Each point is reached from the start by the listed moves, each made 0, 1 or 2 times, or once backwards (-1), plus a little noise. Say if it took an odd or an even number of moves. Then give how often each move was made.

Moves:
(1): [3.9 2.6 0.0]
(2): [-0.3  2.6  0.7]
(3): [0.6 0.1 3.4]
Start: [1.0 0.4 0.4]
Points:
[ 0.2  3.0 -2.3] -> even (0, 1, -1)
[4.8 8.2 5.6] -> even (1, 2, 1)
[ 8.3 11.0  1.8] -> even (2, 2, 0)
[-2.3 -4.8  3.3] -> odd (-1, -1, 1)

Moves:
(1): [ 2.5 -3.1 -2.0 -0.1 -2.6 -0.5  2.1 -0.5]
(2): [-2.4  1.0 -0.4 -0.6 -2.2 -0.6  0.8  0.7]
(3): [-0.1  0.2  1.0  2.0  0.0  0.5  3.8 -0.5]
(4): [ 1.6 -1.0 -1.2  3.3 -0.8 -1.1  1.6  3.4]
(5): [ 1.8  3.5 -0.6 -0.5  2.3 -0.7  1.6  2.0]
(6): [-0.4  1.4 -1.9 -0.7 -1.9  4.4  0.0  1.5]
(7): [-3.1 -0.4 -0.8  0.6  2.8 -0.3  0.7 -0.6]
(8): [ 1.3 -0.4  0.8 -1.0  0.3  0.0  1.5  2.4]
Start: [ 0.6 -0.6 -0.1  2.3  0.4  0.5 -0.7 -0.8]
Points:
[-1.5  3.1  0.3 12.8  9.5 -1.4 12.4  8.9] -> odd (-1, 0, 2, 2, 1, 0, 2, 1)
[-2.1  9.0 -2.5 10.8 12.5  4.1  8.5  3.5] -> odd (-1, -1, 2, 1, 2, 1, 2, -1)
[ 6.6  2.0 -1.5  1.9 -0.3 -7.9 10.7 11.1] -> odd (1, 2, 0, 1, 2, -1, 0, 2)
[-0.6 -6.2 -0.6 -0.7 -8.4 -0.4  4.6  3.0] -> even (1, 2, 0, 0, -1, 0, 0, 2)
[-0.5  0.3 -3.4  5.2  4.1  4.2 13.5  2.7] -> even (1, 0, 2, 0, 1, 1, 2, 1)
